Each row is a point. The last column is the point's height on a tilted bowl or saddle (a function of degree 2), plus a little noise. Along how many of its main directions does it bend up, bend down or stay straight?

Points:
-74 0 -27

36 19 -27

25 5 -19

-11 52 -33

-12 -11 -8

-81 -71 -36

-39 33 -25

13 15 -17

-21 40 -25

-72 90 -95

34 -14 -23
Directions: 0 up, 2 down, 0 straight

Points, 11 rows:
24 19 18

77 -8 53

-16 2 15

-65 -14 22

-15 88 -4

4 74 -1

-35 -42 37

13 31 10

-38 -18 23

48 -88 95

24 23 15
Directions: 2 up, 0 down, 0 straight

Points (18 x 4):
-15 1 34 -12

50 -75 35 -84

-19 10 31 -11

-28 -53 -21 -32

-8 -31 -51 -12

89 -8 65 -71

-25 71 -86 -31

52 53 21 -11

-29 -25 39 -31

12 39 1 9

9 48 60 -45

-76 93 -52 -87

-25 51 72 -73

-12 10 25 -6

-13 73 31 -42

-5 -11 29 -12

29 30 -32 20

-61 12 36 -40
Directions: 0 up, 3 down, 0 straight

Points, 18 rows:
21 11 -38 -26

-24 17 -25 -15

-54 -5 84 58

22 17 -26 -33

87 39 -11 -68

7 19 -27 -29

24 -27 -1 -11

43 -11 -19 -21

-36 28 35 -10

19 -10 72 -43

66 23 16 -77

69 -34 95 -85

-51 -7 33 41

0 -23 36 -1

-6 -12 20 -4

-3 48 50 -74

-33 -5 -27 2

-40 -30 -8 29
Directions: 1 up, 1 down, 1 straight

Points:
84 10 -27 -65

-72 27 9 -25

3 -55 -39 -33

-9 -30 9 -6

25 73 -12 -59

33 -1 24 -15

-11 -13 1 1

-47 -1 32 -21

-4 19 33 -15

89 -45 -32 -70

-23 -23 95 -95

15 -21 -22 -6

22 21 5 -10

57 -31 39 -39

-13 -27 32 -16

-58 -13 -39 -24
Directions: 0 up, 3 down, 0 straight

Points (26 x 5):
32 59 2 25 48

41 -14 -32 20 26

4 -2 -2 46 20

-28 -25 48 3 21

64 32 -13 -26 66

10 15 42 6 45

-26 30 -12 15 19

24 -53 52 -4 8

-81 -22 4 63 82

4 57 -95 27 83

-14 -45 3 -30 -5

29 47 -2 10 41

-41 -1 -36 -45 11

-38 -44 18 -12 1

1 -12 -50 -31 35

-24 -80 -30 39 76

-19 -28 0 -42 -2

9 4 -40 -13 27

-18 25 -32 14 20

33 20 -15 35 23

11 41 25 -49 72

-12 -2 -61 25 55

-4 42 -2 64 33

52 28 32 -7 68

6 -74 22 55 25

11 18 -3 -16 19
Directions: 2 up, 0 down, 2 straight

Points (23 x 5):
-15 -24 33 -11 7

15 -15 17 19 7

3 -4 35 25 -6

0 30 19 7 -6

-23 -39 -42 25 23

12 -5 25 -50 20

-95 -15 -8 28 85

-32 0 -9 19 -1

48 16 -16 23 73

-36 30 54 -23 -22

23 54 50 67 35

4 5 30 44 -6

27 -36 -25 -26 19

23 -55 49 32 54

58 -40 14 22 69

-57 12 -52 -12 69

17 -1 -57 21 58

-4 -25 29 22 -2

-18 -64 73 13 93

-2 14 -40 -12 27

26 51 78 -19 54

-2 -13 28 -31 9

9 8 57 11 12
Directions: 2 up, 0 down, 2 straight

Points, 26 rows:
-24 -3 -30 -11 20

79 -3 -12 -20 36

4 -13 -24 19 15

-3 -7 -22 -34 20

-24 23 -53 12 7

-73 24 72 20 -95

-28 -28 -95 5 16

-8 9 2 -19 11

5 -38 -18 44 -8

72 -5 -30 -60 13

-25 42 7 66 -41

18 10 -27 0 26

-39 1 17 -8 -8

23 13 16 30 13

-31 22 -31 -16 12

66 71 -55 -31 28

79 -3 46 39 24

-43 14 -11 63 -39

-26 -48 11 -5 -2

-5 51 -39 -42 5

-41 -10 -52 -46 25

74 -63 -3 -24 -4

-63 7 -19 48 -30

-11 22 34 15 -11

15 -28 -9 -45 11

1 -25 -70 -38 23
Directions: 1 up, 3 down, 0 straight

Points, 39 rows:
-25 20 4 19 -46 25 14

38 20 -28 10 20 3 31

51 18 -45 -28 12 -51 36

60 25 -6 -21 3 31 46

-17 19 24 -4 12 -2 15

-9 15 13 -18 39 21 46

-35 45 -5 51 -8 -14 36

-45 -11 32 3 -29 51 65

22 -2 37 4 -22 19 27

10 40 0 4 -45 -30 11

-6 11 6 -16 -30 50 20

43 22 -41 -22 -33 50 1

23 3 36 -11 30 1 11

24 14 -23 10 18 -1 18

14 34 21 -23 -30 3 -12

42 -10 -3 95 8 13 37

10 -45 -44 -26 -25 -14 51

60 -8 5 -23 35 42 95

2 -13 -23 -41 -33 -35 13

-32 -25 -39 6 16 16 12

31 1 48 19 -24 26 53

-38 60 23 -19 6 -1 46

6 3 -33 -13 -16 -21 9

57 -34 -18 -20 -22 -10 27

28 -16 53 13 -30 4 27

5 -33 55 -12 55 -31 -54

22 -23 11 -2 -46 9 30

-25 -33 16 -2 -6 -13 12

6 -45 -45 -19 20 -3 46

-36 68 -7 -8 -14 -9 31

-6 -21 -7 2 -11 19 18

15 26 70 -14 15 2 19

3 8 38 -40 15 -15 -6

18 25 -43 3 -28 5 -1

6 6 11 -37 28 -35 -1

25 -38 32 -7 33 -34 -48

-10 2 -2 -19 3 40 30

-64 -18 -66 46 3 -8 -10

28 40 -25 13 -3 -22 29
Directions: 4 up, 2 down, 0 straight

Points, 42 rows:
9 25 -17 19 -1 8 -14

-26 -34 18 3 6 16 1

8 20 -55 -2 -18 -56 -72

-21 -1 -38 -13 -5 -10 -8

7 25 -8 3 9 3 -9

18 6 -15 8 50 -18 -17

21 20 -25 12 -20 -5 -29

-23 -8 18 26 -10 -28 -45

6 22 46 -9 14 44 -24

-1 -2 -61 -43 -6 -15 -26

-28 42 -6 -3 0 7 -8

-34 -7 12 -24 -4 -5 -27

33 -12 55 45 -38 -3 -95

18 -12 19 -52 95 -19 -44

-1 12 -32 0 -37 -7 -22

40 -29 -9 5 4 -34 -31

-21 6 -11 19 -8 7 3

-12 17 10 -5 -21 1 -18

9 -21 -24 -5 7 43 -1

-22 5 31 -35 0 -8 -48

-24 -33 11 15 -22 -17 -25

-6 -13 17 -43 23 12 -26

-12 -49 40 -7 40 16 -32

-14 5 11 11 -8 21 7

3 -32 20 34 28 22 -9

24 4 16 -13 -25 15 -36

-13 4 -9 4 12 18 7

21 43 -11 -1 -4 32 -31

32 17 -33 -32 -35 4 -54

-10 21 26 2 -6 -37 -65

-32 19 18 -24 -2 10 -17

11 -21 15 -10 -11 1 -18

-12 -37 -50 35 -3 -5 -2

1 39 -7 33 -1 1 -25

7 4 -21 0 -30 -13 -23

44 9 -33 19 9 -4 -38

-34 -10 18 -7 -16 9 -10

-3 23 -12 21 6 -19 -25

-24 5 9 4 3 1 -3

-2 7 18 -5 21 -20 -23

22 -52 20 12 -26 -13 -37

-10 -19 -63 1 9 45 -17
Directions: 0 up, 4 down, 2 straight

Points (64 x 9):
-21 0 3 28 -4 -13 -4 -20 55

16 -30 -58 9 -4 49 18 -18 -95

-22 6 4 7 -20 -41 9 -19 39

-1 4 9 13 34 6 14 -27 11

6 -35 6 -15 -15 17 47 11 -49

-16 32 19 1 25 11 11 31 -47

3 -1 8 42 -18 -22 -4 8 36

40 45 7 31 -38 -8 33 7 -18

-20 -6 51 45 -10 5 0 34 -61

52 3 -12 21 -14 -16 36 -22 29

9 2 30 -25 6 25 -67 6 -3

-4 -24 -11 -23 32 4 -17 -15 -32

2 -36 -40 11 26 7 -2 -18 -19

-16 -9 -24 22 -55 29 -2 54 -32

13 -21 21 18 8 2 -22 13 -3

-53 23 17 -39 -19 4 11 -21 -21

2 3 14 -17 -65 -1 -28 0 35

32 37 23 7 21 -45 11 -5 57

5 26 -1 -23 65 -4 29 10 -54

5 30 -48 5 24 -6 17 -17 0

-13 -31 10 13 -11 -12 -19 -25 34

-4 11 -12 24 -11 -3 34 7 22

12 -42 -17 34 -44 28 -7 35 -65

-42 -17 -43 13 -44 15 -23 10 90

49 -18 3 32 -50 -12 -27 33 -72

2 -34 -38 23 40 36 12 -27 -66

-1 3 -4 -38 -18 -7 41 4 -11

12 11 2 4 -6 -6 -30 -37 -2

45 9 -31 -5 37 -25 -14 41 -67

61 -21 30 3 13 1 -58 8 -2

8 13 -11 -17 -14 -37 -2 -35 6

-26 22 36 41 -60 21 -17 -9 -1

-31 5 -21 11 -1 -53 -24 -4 29

-16 -11 6 36 -27 -3 45 25 -31

1 10 36 -48 -14 13 -54 -52 -28

6 8 2 6 34 -8 20 -21 16

15 -14 3 -34 -30 -25 39 3 3

-24 2 -33 15 21 7 -14 -3 -4

-9 25 2 -3 -10 -2 -31 12 3

-3 -28 -43 11 18 -21 59 36 -34

-2 16 -17 -29 4 -8 -95 14 -81

32 37 3 41 3 -18 -11 -30 67

11 -25 -21 -33 -41 0 -30 23 57

-17 1 70 -13 7 28 -22 -28 -10

0 24 11 -49 -32 20 6 -19 -14

-10 -20 0 -13 -5 29 -7 17 -15

30 3 2 -39 22 -25 -37 12 -16

-15 -40 -21 7 -5 22 14 40 -60

12 27 -12 -27 -7 37 16 -21 -78

20 -20 -44 2 -28 6 22 38 -23

7 -8 3 14 38 -48 3 -13 53

-7 43 22 -8 -8 25 -51 -38 -39

12 1 46 -21 -2 37 16 -15 -46

15 -3 23 33 -3 -59 -22 -40 73

-33 -49 -45 -9 -4 -5 -21 -22 23

4 -10 6 -10 36 -1 -10 38 -49

-52 29 23 16 35 -26 9 7 -7

38 -21 7 19 -13 -23 24 -21 47

-14 -8 0 -32 -1 -5 25 34 -20

6 30 21 -28 -23 40 16 10 -51

-17 -14 -6 10 -17 -21 -23 -28 42

-2 20 -12 -18 -39 13 28 13 1

19 13 3 31 14 -14 31 -32 78

-31 23 62 27 5 -12 34 13 -44
Directions: 2 up, 4 down, 2 straight

Points (76 x 9):
-10 3 22 11 -20 21 -7 49 -21

-34 16 -31 21 -3 -28 -31 52 -14

24 -23 -32 59 -9 21 -23 -13 -9

0 -5 9 0 32 -38 39 7 -14

1 -1 50 -52 -19 13 41 32 -27

14 8 -63 29 -16 45 30 -36 50

13 21 -15 -1 24 11 11 -13 25

-26 32 46 -47 45 23 6 60 -38

25 -47 -20 1 3 64 -29 -26 -31

18 22 -41 17 41 -20 15 -27 34

8 36 15 24 4 -58 36 8 -20

-36 -17 -54 -15 -39 -48 -41 10 -23

-2 35 8 7 22 38 14 10 9

10 27 -11 -17 -36 -21 11 -11 14

0 6 -14 -51 37 36 3 21 7

-38 -5 17 -18 8 -28 14 9 -13

-7 -21 0 1 -4 -34 28 -3 -3

19 29 -12 17 -34 78 7 28 21

-17 -2 8 5 -39 -29 -49 -70 -29

21 -22 -8 -7 -2 3 42 -1 8

21 -28 -33 26 -7 -28 -10 52 -10

63 12 -7 38 -3 6 -4 -11 28

24 30 -2 -12 -39 -30 20 29 -4

13 -23 -12 -15 52 -31 -34 18 3

-53 -26 4 40 18 0 -13 27 -32

-26 -14 -55 11 -12 42 2 -23 7

-25 37 -21 0 11 0 5 26 11

-36 -23 -12 -24 -8 5 32 -6 14

26 3 3 19 2 -31 6 -1 1

-9 -13 31 -23 -41 -14 -15 30 -27

24 -44 -29 27 11 -90 -16 20 -17

-18 -6 57 -31 62 21 -33 -5 -32

95 -1 -16 0 77 -34 47 -14 -22

30 7 -23 22 4 13 -20 -29 26

10 -54 17 19 29 8 -34 -22 -18

-32 52 40 22 27 32 40 -29 -6

-29 23 -50 29 -64 15 14 34 -2

28 64 -43 47 -19 42 -41 -38 95

12 84 47 -24 43 20 18 -17 0

-12 -51 -9 -19 20 33 -9 -5 -11

-14 -1 13 -6 18 26 -20 7 -8

38 -20 35 -62 -5 71 15 7 -35

-9 33 -3 11 66 21 -15 15 10

-3 -40 11 24 -5 0 -29 -16 -17

31 -16 37 -4 17 36 -6 2 -24

1 12 -18 -47 -21 -42 -5 28 -18

-26 12 14 21 21 -25 -28 -19 -6

-4 -4 -27 -8 -9 -5 15 13 8

73 17 43 -46 37 -36 -9 34 -45

35 27 -9 20 24 39 16 32 17

-23 -25 21 24 -2 -24 -40 34 -12

-42 -3 -2 -33 20 27 2 39 -4

-22 -3 16 -22 -45 32 -5 37 -19

-37 -14 21 0 6 6 29 6 -8

48 -55 14 -7 -4 0 5 -2 -14

49 -4 -22 0 -25 -24 4 -51 19

4 6 -45 -20 20 -44 13 -43 23

23 -11 -33 -27 6 -18 -1 11 6

-19 -29 4 4 12 -31 3 -24 -4

28 -7 6 52 -9 -42 3 8 -10

12 -6 6 -6 7 -30 -11 29 -8

-5 -6 -2 4 -18 0 -21 34 -6

-22 -13 -31 16 -9 -39 22 4 -6

42 8 -14 -9 29 10 -3 1 17

-12 21 34 31 7 -6 41 11 -23

-45 -13 -11 5 -17 36 0 -10 -11

53 21 54 -16 11 -24 -41 -20 -20

-15 22 48 82 16 -12 -20 19 -45

-8 17 13 -5 24 -26 7 2 -7

-57 23 7 6 44 1 43 -10 2

-10 39 -32 -11 18 -27 30 32 4

-78 -21 -54 35 -18 55 18 -19 -26

49 -7 -8 20 -66 -9 38 18 8

9 -8 -19 -4 -2 -9 6 57 -7

8 -11 13 -13 37 50 -8 24 -12

18 10 3 -29 9 -51 -37 -7 -7
Directions: 2 up, 4 down, 2 straight

Points (63 x 9):
-18 -45 27 48 9 23 -25 -58 22

-12 11 -42 -2 7 73 75 -9 41

-27 -25 12 -75 -4 14 -11 -38 -38

-1 8 -21 29 -10 0 14 -48 5

-44 6 1 -2 -2 -40 24 3 11

-76 37 -17 18 -12 66 28 -1 -10

24 -28 -5 17 -37 -9 -21 63 -4

-68 -26 -35 39 14 -2 10 -42 10

-19 -18 -13 -5 0 6 -5 2 0

-44 21 -6 75 53 -5 -52 72 95

93 13 32 -54 49 21 5 -40 -21

-17 20 -1 -39 10 -29 6 -13 -8

7 71 -29 -40 -95 20 -11 -18 -88

27 1 -30 3 -18 29 -21 -4 3

-6 33 22 34 -76 -38 23 -7 -28

-34 11 -35 -20 -49 -22 -20 -14 -28

-53 -8 -2 26 -4 -52 30 25 10

13 31 -2 10 57 8 -50 82 58

-3 -2 -43 -74 28 -17 50 41 -1

22 -29 -33 -45 -69 1 -35 1 -14

26 -6 -6 -22 -42 -48 9 31 -3

-3 3 -3 -20 22 35 -5 37 6

-37 -16 43 -58 -56 -20 7 12 41

-30 31 -44 3 61 7 -19 50 32

-43 -12 -21 -24 -21 32 -10 -25 -32

-29 17 -26 -16 -8 -40 -7 -51 -26

29 30 -28 29 -5 -38 1 71 -55

7 36 30 48 0 -27 12 17 0

1 22 -50 13 -29 -19 -77 37 -11

-15 -30 -27 0 49 -54 27 17 -20

38 72 -34 76 17 13 14 -28 -9

-47 -41 -17 17 16 -25 46 50 -4

-40 -31 -30 -50 -8 7 3 -10 -20

-28 36 -68 -35 -36 -26 -60 -39 -53

-9 -8 -4 36 68 -1 13 70 16

-10 -13 -61 -32 -19 -27 13 26 -30

-67 -26 18 -30 -17 66 -13 23 -44

20 -18 8 -63 -39 -57 -20 -5 21

13 -27 -31 -17 48 61 -39 51 -18

9 -19 29 90 -21 -40 -63 14 94

45 42 21 -40 -3 19 4 23 -3

-21 -43 -31 -8 46 35 -34 35 -26

29 -32 -32 -21 -55 61 22 -29 33

-37 -16 -73 -10 -44 9 -9 -37 -27

-15 -25 68 54 -4 -38 46 8 53

51 -6 -35 -14 10 -48 12 19 -28

-33 -9 -1 22 22 -41 12 14 13

18 54 2 6 19 29 9 -15 -13

2 -6 13 1 41 50 39 -23 19

13 -26 -28 -49 -17 54 -19 -21 -30

43 28 -24 48 -10 -2 -5 11 0

24 62 -29 -8 -9 8 -13 83 -37

-38 -58 -59 -16 45 -14 -13 -68 -40

12 -5 -14 25 -43 -28 -14 15 0

-15 -10 13 -49 45 -15 -11 7 3

47 -31 -61 1 -47 11 9 7 12

-74 17 55 32 28 -12 32 -45 12

-21 -27 30 6 -6 36 39 -28 24

11 -27 -19 17 -21 -30 -51 -2 16

-93 22 30 -13 -33 -21 3 -26 6

22 14 -44 -62 29 7 21 -14 -12

28 -73 -21 13 -21 -21 8 0 31

-17 3 24 -41 -28 -25 -14 8 19
Directions: 3 up, 3 down, 2 straight
